Rows are points. Two turns around zero, p and q, are shown by what they do to some points. Where does a point land after both, in the order given? Backwards means that the second turn is done in reverse. Each puzzle has new turns, and all numbers are rounded.

Turn p:
[-0.05 0.39] -> [0.01 0.39]
[0.16 -0.18] -> [0.13 -0.20]
[-0.11 -0.21] -> [-0.14 -0.19]
Turn q:
[-0.21 -0.27] -> [0.33 -0.10]
[-0.02 -0.22] -> [0.21 0.06]
[0.11 0.41] -> [-0.42 -0.04]
[0.11 0.08] -> [-0.11 0.08]
Where do these land?
q, then p backwards: [-0.11 0.39] -> [-0.29 -0.29]
p, then q: [0.05 0.06] -> [-0.07 0.04]
q, then p backwards: [0.31 -0.11] -> [-0.05 0.32]
p, then q: [-0.29 -0.03] -> [0.09 -0.28]
q, then p: [0.03 -0.30] -> [0.29 0.09]

Turn p:
[0.10 0.24 0.11] -> [-0.13 0.24 -0.05]
[0.12 -0.37 0.04] -> [0.11 -0.17 0.34]
[-0.62 -0.20 -0.07] -> [-0.09 -0.59 -0.27]
[0.16 0.07 -0.12] -> [0.14 0.16 0.00]
[0.19 0.22 -0.07] -> [0.07 0.29 -0.06]
[0.04 0.03 0.11] -> [-0.09 0.06 0.05]
Turn q:
[-0.04 -0.07 -0.18] -> [0.16 0.11 -0.01]
[-0.09 -0.46 0.10] -> [0.08 0.01 -0.47]
[-0.11 0.12 0.12] -> [-0.19 0.06 0.04]
[0.24 0.41 -0.04] -> [-0.06 -0.17 0.44]
Where do these land?
p, then q: [0.19 0.09 -0.07] -> [-0.07 -0.09 0.19]
p, then q: [-0.46 -0.30 -0.01] -> [0.28 0.06 -0.47]
q, then p: [0.46 -0.03 0.07] -> [0.12 -0.22 0.39]
q, then p: [-0.05 0.21 0.18] -> [-0.18 -0.19 -0.09]
p, then q: [-0.28 -0.13 -0.11] -> [0.25 0.00 -0.21]
q, then p: [0.13 0.16 -0.06] -> [-0.14 -0.03 0.16]

Turn p:
[0.07 0.05 0.14 0.15] -> [0.05 -0.18 0.12 0.04]
[0.33 0.10 -0.24 -0.39] -> [0.16 0.53 0.16 0.03]
[-0.30 0.01 0.20 -0.07] -> [0.07 -0.17 -0.22 -0.24]
[-0.09 -0.05 0.13 -0.06] -> [0.09 -0.07 -0.12 -0.05]
[-0.04 -0.40 0.00 0.48] -> [-0.27 -0.36 -0.14 0.41]
[-0.16 0.31 0.14 -0.05] -> [0.06 -0.09 0.09 -0.35]
[0.20 -0.02 -0.37 -0.06] -> [-0.16 0.34 0.12 0.16]
Turn q:
[-0.37 0.46 0.02 -0.02] -> [0.04 0.41 -0.42 0.01]
[-0.30 -0.20 0.04 -0.19] -> [0.09 0.31 0.25 0.06]
[0.32 -0.15 -0.03 -0.13] -> [-0.03 -0.25 0.19 -0.21]
[0.14 -0.07 0.32 0.16] -> [0.28 -0.24 -0.01 0.12]
[0.26 0.00 0.04 -0.05] -> [0.03 -0.21 0.02 -0.16]
[-0.24 0.10 -0.12 0.38] -> [-0.17 0.08 -0.23 0.38]
[0.18 -0.15 -0.27 -0.16] -> [-0.25 -0.09 0.22 -0.19]
Where do these land?
q, then p: [-0.23 -0.14 -0.12 0.23] -> [-0.19 -0.30 0.09 -0.06]
q, then p backwards: [0.41 -0.14 0.16 -0.25] -> [-0.09 0.38 0.35 0.09]
p, then q: [-0.05 0.05 -0.11 -0.03] -> [0.02 0.12 -0.05 -0.04]
p, then q: [-0.31 -0.03 0.12 0.43] -> [-0.04 0.18 0.46 0.24]
q, then p: [0.20 0.35 -0.26 -0.19] -> [-0.07 0.36 -0.27 -0.24]
q, then p: [-0.02 -0.09 0.20 -0.19] -> [0.25 0.04 0.14 0.05]

Turn p:
[-0.50 -0.19 -0.10 -0.04 0.01 0.36 0.09 0.04] -> [0.05 -0.20 0.38 -0.16 -0.26 -0.06 0.23 0.31]
[-0.16 -0.01 0.17 0.04 -0.11 -0.03 -0.13 0.07] -> [-0.03 -0.15 -0.17 -0.07 -0.12 -0.05 -0.03 0.13]
[-0.15 0.19 -0.18 -0.03 -0.07 -0.05 -0.07 -0.07] -> [-0.14 -0.09 0.04 0.02 0.10 0.23 0.03 0.13]
[0.35 -0.21 -0.08 -0.10 0.13 -0.33 -0.23 0.13] -> [0.17 0.24 -0.15 -0.20 0.26 -0.02 -0.38 -0.12]
[0.48 0.08 0.03 -0.27 -0.25 0.19 -0.06 0.07] -> [-0.07 0.03 0.03 0.01 -0.20 0.16 -0.30 -0.51]
[0.04 0.35 0.15 0.00 0.29 -0.06 -0.24 0.07] -> [-0.19 -0.26 -0.17 -0.07 0.34 -0.12 0.01 -0.15]
[0.07 0.05 0.10 0.13 -0.26 0.21 0.53 0.56] -> [-0.44 0.23 0.22 0.24 -0.45 -0.41 -0.15 0.00]
[-0.01 -0.08 -0.02 0.42 0.06 -0.06 0.08 -0.01] -> [0.13 0.04 -0.03 0.30 0.09 -0.19 0.00 0.21]
[-0.32 -0.34 -0.10 -0.21 0.02 -0.10 0.17 -0.69] -> [0.44 0.21 0.03 -0.15 -0.06 0.41 0.56 0.18]
[0.19 0.16 0.01 0.06 0.17 -0.12 -0.14 -0.16] -> [0.05 -0.04 -0.15 0.08 0.30 0.05 0.01 -0.16]
Turn q:
[0.09 -0.18 -0.42 -0.07 0.02 -0.05 -0.24 -0.28] -> [0.24 0.02 -0.16 -0.04 0.29 0.26 -0.22 -0.27]
[-0.18 -0.22 0.23 0.08 -0.06 0.30 0.11 -0.18] -> [0.03 -0.25 0.30 0.11 0.08 0.18 0.11 0.25]
[0.05 0.28 -0.14 0.03 -0.35 -0.23 -0.25 -0.11] -> [0.21 0.08 -0.21 -0.08 -0.36 0.10 -0.31 -0.10]
[0.28 -0.14 0.21 -0.08 0.27 0.22 0.01 0.00] -> [-0.05 0.20 0.23 -0.05 0.18 0.08 0.37 -0.04]
[0.45 0.01 -0.16 -0.14 0.02 -0.03 0.24 0.09] -> [0.10 0.24 -0.07 -0.40 0.17 -0.19 0.11 0.00]
[-0.14 0.17 -0.01 0.36 0.21 -0.11 -0.08 -0.08] -> [-0.09 -0.06 -0.35 0.26 -0.10 0.13 0.13 0.05]
[0.10 0.27 -0.02 -0.13 -0.07 0.33 0.44 0.49] -> [-0.45 -0.04 0.10 -0.52 -0.06 -0.32 0.09 0.22]
[-0.21 -0.26 0.19 -0.44 -0.13 -0.10 0.22 -0.10] -> [0.25 -0.26 0.42 0.05 0.08 -0.32 -0.06 -0.08]
[-0.18 0.17 -0.16 0.39 0.24 -0.06 -0.12 0.02] -> [-0.23 -0.06 -0.42 0.23 -0.02 0.15 0.03 0.02]
[-0.31 0.26 0.19 -0.12 0.22 -0.08 -0.33 0.00] -> [-0.19 -0.10 0.02 0.31 -0.31 0.04 0.07 -0.37]
[0.05 -0.37 0.10 0.12 -0.36 -0.19 -0.01 0.13] -> [0.20 0.22 0.17 0.15 0.05 -0.11 -0.31 0.31]
Where do these land?
p, then q: [-0.21 -0.09 -0.01 0.00 -0.08 -0.11 -0.20 -0.08] -> [-0.16 0.12 0.11 -0.16 0.16 -0.04 -0.10 -0.03]
p, then q: [-0.14 -0.07 0.09 0.09 0.02 0.55 -0.18 -0.05] -> [0.34 0.22 0.30 0.12 0.18 -0.06 -0.05 0.28]
q, then p: [0.05 0.43 0.40 0.19 -0.17 -0.12 -0.15 -0.12] -> [-0.20 0.07 0.01 0.34 -0.45 0.22 -0.23 0.02]
p, then q: [-0.12 -0.14 0.22 0.25 0.02 -0.15 -0.09 -0.11] -> [-0.03 0.21 -0.22 -0.15 0.19 -0.14 -0.13 0.04]
q, then p: [0.14 -0.14 -0.24 0.16 -0.18 -0.10 0.12 -0.06] -> [-0.06 -0.03 0.14 -0.13 0.24 -0.02 -0.26 -0.14]
q, then p: [-0.08 -0.09 -0.28 0.26 0.02 -0.16 -0.17 0.06] -> [0.06 -0.23 0.19 0.08 0.27 0.06 -0.15 0.14]
p, then q: [-0.01 0.14 -0.22 -0.47 -0.10 0.23 0.00 -0.15] -> [0.05 -0.30 0.45 -0.09 -0.04 0.18 0.18 0.05]
q, then p: [0.18 -0.14 -0.21 -0.15 -0.05 -0.13 -0.20 0.18] -> [-0.06 -0.23 -0.13 -0.04 0.29 0.18 0.07 -0.12]
q, then p: [-0.11 -0.19 0.45 -0.11 -0.15 0.21 -0.20 -0.02] -> [-0.01 -0.19 -0.30 0.15 -0.34 -0.30 0.07 -0.10]
q, then p: [0.06 0.09 -0.16 -0.15 0.38 -0.11 0.86 0.48] -> [-0.24 0.69 -0.09 -0.50 0.40 0.00 0.20 0.43]
p, then q: [0.25 0.21 -0.05 -0.06 0.30 -0.10 0.23 -0.13] -> [0.05 -0.26 -0.24 0.07 -0.03 0.02 0.38 -0.06]
